Each row of a before or after table is a point. The points were changed in one or more steps. Then noise was added and the rows were shuffled. The steps act on columns, c1 being the first. Write out the steps. A step turns or swaps two columns, mirrors them in a line or flattens them onto one, adds a multiple of one to another, or multiplies or shifts one. Angles are multiples of 10 degrees, from the lower column toward the higher: turns from -170 to 170, lines from 10 to 170 but not 90. Use the fewest steps. Two steps may share a column if one is a turn and the other turns, adds or multiplies; they go together, in the order done. Otherwise the lowest column goes first.

Before (11 x 2):
[[-0.25 -0.23]
 [-0.33  0.48]
 [-0.71 -0.43]
 [-0.65  0.51]
 [-0.19 -0.28]
 [-0.30  0.50]
 [-0.01 -0.61]
 [-0.12 -0.35]
 [ 0.07 -0.56]
 [-0.13  0.12]
 [-0.13 -0.67]]
After, 11 rows:
[[ 0.29  0.64]
 [ 0.09  0.22]
 [ 0.65  0.57]
 [ 0.19 -0.10]
 [-0.10 -0.52]
 [ 0.18 -0.17]
 [ 0.31  0.59]
 [ 0.71 -0.32]
 [ 0.10 -0.24]
 [ 0.17 -0.57]
 [-0.03 -0.57]]
Steps: multiply c1 by -1; shift c2 by 0.10

Before:
[[ 0.10 -0.61  0.10  0.76]
 [ 0.52  0.11  0.48 -0.03]
 [-0.05 -0.04 -0.37 -0.34]
 [ 0.10  0.41 -0.04 -0.35]
 [ 0.09  0.27 -0.53 -0.01]
 [-0.52 -0.31  0.33 -0.32]
 [ 0.30  0.51 -0.47  0.72]
 [ 0.32  0.19  0.03 -0.53]
 [ 0.03 -0.25  0.51 -0.55]
 [-0.18  0.07 -0.64  0.42]]
After (10 x 4):
[[-0.04 -0.06 -0.38 -0.34]
 [-0.19 -0.11 -0.67  0.41]
 [ 0.53  0.61  0.48  0.00]
 [-0.51 -0.82  0.32 -0.32]
 [ 0.29  0.80 -0.48  0.71]
 [ 0.03 -0.21  0.52 -0.56]
 [ 0.31  0.51  0.02 -0.51]
 [ 0.10 -0.52  0.09  0.76]
 [ 0.09  0.52 -0.03 -0.36]
 [ 0.10  0.35 -0.52 -0.01]]
Steps: add 1 times c1 to c2

Before:
[[ 0.09  0.21  0.04 -0.48 -0.06 -0.55 -0.19  0.30  0.45]
 [-0.15 -0.03 -0.50 -0.22 -0.41  0.10 -0.61  0.30  0.68]
 [-0.51  0.48  0.08 -0.49  0.05 -0.10 -1.07  0.45  0.28]
 [ 0.39  0.25 -0.09 -0.23  0.59  0.88 -0.04 -0.02 -0.61]
 [ 0.58  0.55 -0.33  0.14  0.43  0.75  0.33  0.11 -0.48]
 [-0.21 -0.33 -0.60 -0.96  0.04 -0.32  0.48 -0.16 -0.12]
 [-1.08  0.05 -0.01 -0.86 -0.26  0.35  0.74  0.01 -0.27]
 [-0.13  0.38 -0.14  0.16  0.34  0.11 -0.13  0.12 -0.83]
 [ 0.36 -0.28 -0.01  0.11  0.44  0.15  0.10 -0.12 -0.03]
 [-0.46 -0.15  0.01 -0.79 -0.75  0.07 -0.46  0.73  0.13]
 [-0.11  0.09 -0.31 -0.13  0.44  0.62 -0.05  0.79 -0.10]]
After (11 x 9):
[[ 0.12 -0.47  0.03 -0.32  0.22 -0.20  0.13 -0.35  0.47]
 [ 0.38  0.05 -0.01  0.32  0.17 -0.14 -0.11  0.12 -0.02]
 [-0.17 -1.04 -0.59  0.15  0.19 -0.15 -0.46  0.27 -0.11]
 [-0.53 -0.38  0.08 -0.56  0.08 -0.05  0.97 -0.64  0.28]
 [ 0.59  0.23 -0.32 -0.54 -0.12  0.13 -0.34 -0.05 -0.49]
 [-0.09 -0.10 -0.29 -0.09 -0.05  0.07 -0.09 -0.80 -0.10]
 [ 0.40 -0.18 -0.07 -0.27 -0.10  0.07  0.03  0.01 -0.60]
 [-1.05 -0.87  0.01 -0.22 -0.33  0.26 -0.72  0.14 -0.26]
 [-0.15  0.22 -0.13 -0.38  0.15 -0.10  0.09 -0.14 -0.84]
 [-0.15 -0.21 -0.52  0.01 -0.29  0.24  0.54 -0.43  0.65]
 [-0.45 -0.81  0.01  0.01 -0.48  0.41  0.32 -0.80  0.12]]
Steps: turn c2 and c4 by -80 degrees; flatten c5 and c6 onto the line at 140 degrees; turn c7 and c8 by 170 degrees

Before (9 x 12):
[[ 0.01  0.47 -0.43  0.00  0.06  0.50 -0.17  0.33 -0.07  0.69  0.71  0.29]
 [ 0.28 -0.42  0.17 -0.44 -0.58  0.67  0.28  0.05  0.51  0.71 -0.29  0.48]
 [-0.14 -0.17 -0.12 -0.45  0.75  0.33 -0.47  0.07 -0.25  0.18  0.70 -0.48]
 [-0.19 -0.24 -0.40 -0.32  0.01  0.94  0.12  0.14 -0.54  0.10  0.29 -0.44]
 [ 0.19 -0.09 -0.26 -0.17  0.35  0.31  0.02  0.51  0.12 -0.19  0.69 -0.02]
 [ 0.41 -0.01 -0.72 -0.63 -0.24  0.01 -0.31  0.19 -0.05  0.21  0.64 -0.74]
 [ 0.67  0.16 -0.31 -0.20  0.30  0.39 -0.22 -0.07 -0.41  0.17  0.40 -0.72]
 [ 0.11 -0.04  0.53  0.19 -0.83 -0.50 -0.44  0.53 -0.19 -0.22  0.10  0.50]
 [ 0.00 -0.14  0.09  0.74 -0.33 -0.20 -0.71  0.50  0.50  0.26 -0.22  0.62]]
After, 9 rows:
[[ 0.00 -0.31  0.27  0.74  0.22 -0.22 -0.71  0.42  0.51  0.26  0.32  0.63]
 [ 0.11 -0.23  0.36  0.20  0.80 -0.48 -0.44  0.48 -0.20 -0.21  0.18  0.49]
 [ 0.01  0.35  0.05  0.01  0.19  0.50 -0.16  0.47 -0.07  0.69 -0.68  0.31]
 [-0.18 -0.29 -0.32 -0.34  0.09  0.94  0.10  0.08 -0.55  0.10 -0.28 -0.42]
 [ 0.42 -0.08 -0.58 -0.63  0.45  0.00 -0.31  0.16 -0.06  0.22 -0.53 -0.76]
 [ 0.29 -0.42  0.67 -0.45  0.44  0.69  0.27 -0.09  0.50  0.70  0.47  0.48]
 [-0.13 -0.19  0.01 -0.44 -0.46  0.34 -0.49  0.02 -0.25  0.17 -0.92 -0.47]
 [ 0.65  0.18 -0.19 -0.19 -0.13  0.39 -0.22 -0.02 -0.41  0.18 -0.46 -0.70]
 [ 0.21 -0.26 -0.40 -0.17 -0.10  0.32  0.02  0.46  0.12 -0.20 -0.78 -0.02]]
Steps: turn c2 and c8 by 20 degrees; add 0.7 times c10 to c3; turn c5 and c11 by -160 degrees

Before (11 x 18):
[[ 0.23 -0.01  0.16 -0.74 -0.33  0.44 -0.10 -0.39 -0.25  0.34  0.00  0.14
   0.35 -0.57  0.73  0.48 -0.04 -0.40]
 [-0.34  0.40  0.35 -0.18  0.02 -0.40  0.10  0.17  0.64 -0.38  0.02 -0.67
   0.03  0.00  0.24 -0.36 -0.28 -0.03]
 [-0.29 -0.39 -0.58 -0.49 -0.55 -0.55  0.13  0.71 -0.33  0.32 -0.04  0.45
  -0.14  0.07  0.06  1.44 -0.97  0.13]
 [ 0.65 -0.18 -0.23 -0.64  0.28  0.12  0.20 -0.30 -0.01  0.36  0.12  0.18
   0.33 -0.26  0.08  0.70  0.02 -0.34]
 [-0.28  0.59  0.06 -0.38  0.05  0.25 -0.11  0.08  0.89 -0.08  0.19 -0.03
  -0.36  0.18  0.21 -0.23 -0.48  0.78]
 [ 0.88 -0.31  0.45 -0.58 -0.44  0.19 -0.14  0.01  0.27  0.07  0.21  0.24
   0.02 -0.47 -0.07  0.33  0.06 -0.16]
 [ 0.19 -0.34  0.11  0.02  0.07  0.51  0.25 -0.26 -0.07  0.24 -0.17  0.35
   0.08 -0.82  0.26  0.53 -0.18 -0.54]
 [-0.60  0.08  0.03 -0.12 -0.27 -0.55  0.12  0.33  0.55  0.33  0.83 -0.31
  -0.40  0.14  0.04  0.00 -0.23  0.55]
 [ 0.48  0.21  0.33 -0.18 -0.44 -0.04  0.12 -0.79  0.02  0.14 -0.11  0.29
   0.28 -0.38 -0.09  0.36  0.19 -0.22]
 [ 0.42 -0.09 -0.22 -0.15 -0.17  0.23 -0.54 -0.59  0.21 -0.03  0.13  0.02
   0.37 -0.74  0.22  0.45 -0.11 -0.46]
 [-0.78 -0.05  0.38 -0.29  0.22 -0.27 -0.26  0.02  0.37 -0.24  0.14 -0.65
  -0.35  0.24  0.01 -0.16 -0.39  0.93]]
After:
[[ 0.48 -0.08  0.70 -0.66  0.28  0.13  0.20 -0.30 -0.01  0.36  0.10  0.49
   0.33 -0.27 -0.09  0.70  0.02 -0.32]
 [ 0.04  0.15 -0.66 -0.18  0.02 -0.39  0.09  0.17 -0.68 -0.38  0.03 -0.75
   0.02  0.00 -0.01 -0.36 -0.29  0.83]
 [-0.25  0.22 -0.71 -0.38  0.05  0.24 -0.10  0.08 -0.91 -0.09  0.19 -0.18
  -0.36  0.19  0.11 -0.25 -0.50 -0.36]
 [ 0.14 -0.02 -0.01 -0.72 -0.34  0.45 -0.11 -0.38 -0.02  0.34 -0.01  0.24
   0.36 -0.57 -0.77  0.48 -0.03  0.61]
 [-0.01 -0.13  0.20  0.02  0.06  0.51  0.25 -0.26 -0.02  0.24 -0.18  0.41
   0.07 -0.83 -0.26  0.54 -0.19  0.59]
 [-0.35  0.03 -0.47 -0.13 -0.28 -0.57  0.12  0.32 -0.52  0.33  0.83 -0.58
  -0.38  0.13  0.17  0.00 -0.24 -0.28]
 [-0.47 -0.15  1.01 -0.49 -0.55 -0.55  0.12  0.73  0.28  0.32 -0.03  0.24
  -0.13  0.07 -0.16  1.43 -0.96 -1.42]
 [ 0.35 -0.03  0.76 -0.14 -0.17  0.23 -0.54 -0.59 -0.28 -0.03  0.14  0.22
   0.37 -0.73 -0.13  0.47 -0.10 -0.22]
 [ 0.62 -0.12 -0.75 -0.58 -0.44  0.18 -0.14  0.02 -0.23  0.05  0.21  0.63
   0.03 -0.47  0.15  0.31  0.07  1.15]
 [ 0.26  0.10 -0.46 -0.17 -0.44 -0.01  0.13 -0.80  0.01  0.13 -0.10  0.50
   0.26 -0.39  0.07  0.37  0.20  0.90]
 [-0.34 -0.04 -1.44 -0.30  0.22 -0.28 -0.28  0.01 -0.35 -0.23  0.14 -0.96
  -0.34  0.25  0.12 -0.15 -0.38  0.27]]
Steps: turn c1 and c12 by 30 degrees; multiply c2 by 0.4; multiply c3 by 3; turn c3 and c18 by 130 degrees; turn c9 and c15 by 160 degrees

Before, 12 rows:
[[ 0.22  0.47  0.00 -0.08  0.29 -0.31 -0.22 -0.40  0.03 -0.44  0.50 -0.54
  -0.35  0.23  0.28  0.04  0.11 -0.17  0.33  0.37  0.00 -0.35  0.37 -0.39]
 [-0.49  0.79  0.80  0.59 -0.36  0.06  0.07 -0.32  0.01  0.24  0.28 -0.46
   0.22  0.11 -0.02 -0.49  0.25 -0.40 -0.39 -0.02 -0.29 -0.42  0.43 -0.45]
 [ 0.36  0.49 -0.10  1.00  0.16  0.45 -0.09 -0.27  0.15  0.28  0.23  0.03
   0.25 -0.11  0.18  0.97  0.40  0.29 -0.09  0.18  0.41  0.16 -0.68 -0.65]
 [-0.08 -0.21 -0.06 -0.63  0.22 -0.52  0.49 -0.07  0.61  0.21  0.70  0.21
  -0.21 -0.50 -0.62 -0.54  0.36 -0.43  0.84 -0.44 -0.15 -0.02  0.31  0.18]
 [-0.07  0.73  0.79  0.06 -0.25 -0.30 -0.29 -0.46 -0.31  0.96  0.20 -0.83
  -0.24  0.13  0.38  0.01  0.02 -0.60 -0.20 -0.25 -0.09 -0.50  0.88 -0.15]
 [ 0.66 -0.30 -0.15 -0.10  0.09 -0.23  0.10  0.47  0.65  0.05  0.80 -0.15
   0.38 -0.51 -0.49 -0.52  0.20 -0.25  0.27 -0.10 -0.13 -0.02  0.08  0.83]
 [-0.30  0.63  0.05  0.33  0.01 -0.16  0.00 -0.61 -0.12  0.46  0.31 -0.84
  -0.04 -0.16 -0.10 -0.08 -0.47 -0.03 -0.28  0.19 -0.38  0.06  0.62 -0.46]
 [ 0.79 -0.94 -0.73 -1.03  0.27 -0.41  0.13  0.05  0.55 -0.03  0.54 -0.17
   0.57 -0.47 -0.43 -0.12  0.73 -0.49 -0.01 -0.10 -0.26 -0.19 -0.16  0.04]
 [ 0.03  0.16 -0.20  0.47  0.00  0.32  0.03  0.25 -0.25  0.34  0.48 -0.73
   0.30  0.44  0.72  0.30  0.22 -0.29  0.22  0.32  0.68  0.32 -1.01 -0.60]
 [-0.22  0.14  0.41  0.17 -0.11  0.13  0.02 -0.35 -0.14  0.45  0.28 -0.07
  -0.31  0.25 -0.08  0.14 -0.32 -0.53 -0.23  0.62 -0.14 -0.44  0.69 -0.20]
 [-0.15  0.64  0.21 -0.06 -0.06  0.36 -0.48 -0.53 -0.09  0.05  0.07 -0.11
   0.07 -0.31  0.33  0.32 -0.56 -0.43  0.34  0.37 -0.99 -0.43  0.47 -0.30]
 [ 0.81 -0.63 -0.21 -0.15  0.22 -0.22  0.44 -0.26  0.49  0.01  0.55 -0.18
   0.43 -0.04 -0.22 -0.52  0.13 -0.77  0.75 -0.31 -0.16  0.01  0.49  0.04]]
After, 12 rows:
[[ 0.88 -0.65 -0.20  0.24 -0.14 -0.29  0.49 -0.22  0.45  0.31  0.50 -0.20
   0.38 -0.08 -0.29 -0.47  0.12 -0.74  0.77 -0.26 -0.18  0.03  0.46  0.02]
 [-0.12  0.62  0.22 -0.13 -0.04  0.40 -0.46 -0.50 -0.08  0.48  0.03 -0.08
   0.13 -0.31  0.36  0.35 -0.55 -0.42  0.35  0.44 -0.96 -0.42  0.49 -0.34]
 [ 0.21  0.54 -0.05  0.26 -0.08  0.36 -0.17 -0.39  0.01 -0.06  0.36 -0.55
  -0.35  0.20  0.31  0.02  0.11 -0.22  0.30 -0.33  0.03 -0.32  0.35 -0.44]
 [ 0.40  0.53 -0.12  0.16  0.97  0.16 -0.10 -0.33  0.20  0.66  0.32  0.14
   0.26 -0.08  0.15  1.01  0.46  0.30 -0.04  0.46  0.45  0.23 -0.69 -0.65]
 [-0.12  0.78  0.74 -0.27  0.13 -0.28 -0.27 -0.46 -0.31  1.32  0.04 -0.81
  -0.20  0.12  0.38  0.01 -0.01 -0.55 -0.15 -0.33 -0.14 -0.52  0.88 -0.11]
 [-0.32  0.65 -0.03  0.04  0.32  0.14  0.00 -0.63 -0.14  0.88  0.27 -0.85
  -0.03 -0.16 -0.16 -0.07 -0.45 -0.01 -0.27 -0.16 -0.35  0.09  0.62 -0.46]
 [ 0.66 -0.31 -0.14  0.11 -0.09 -0.11  0.13  0.46  0.62  0.41  0.78 -0.17
   0.38 -0.53 -0.48 -0.50  0.20 -0.20  0.23 -0.24 -0.17 -0.05  0.10  0.82]
 [-0.47  0.85  0.80 -0.34  0.61  0.01  0.06 -0.35  0.05  0.64  0.10 -0.49
   0.29  0.13 -0.02 -0.47  0.22 -0.39 -0.42  0.01 -0.24 -0.46  0.42 -0.45]
 [ 0.76 -1.02 -0.70  0.28 -0.96 -0.06  0.15  0.00  0.53  0.39  0.46 -0.20
   0.60 -0.53 -0.47 -0.20  0.75 -0.45  0.02 -0.40 -0.30 -0.20 -0.19  0.06]
 [-0.26  0.17  0.38 -0.08  0.17  0.59  0.03 -0.36 -0.18  0.81  0.14 -0.11
  -0.30  0.23 -0.10  0.05 -0.32 -0.48 -0.18  0.12 -0.13 -0.46  0.67 -0.18]
 [ 0.01  0.14 -0.23  0.03  0.43  0.25  0.03  0.26 -0.19  0.69  0.58 -0.74
   0.31  0.53  0.76  0.32  0.24 -0.25  0.27  0.27  0.64  0.36 -1.02 -0.61]
 [-0.03 -0.23 -0.06  0.27 -0.63 -0.44  0.46 -0.04  0.60  0.62  0.69  0.21
  -0.25 -0.46 -0.62 -0.54  0.38 -0.36  0.88 -0.51 -0.18 -0.04  0.27  0.13]]
Steps: swap c4 and c5; swap c6 and c20; shift c10 by 0.40; add 0.3 times c22 to c11
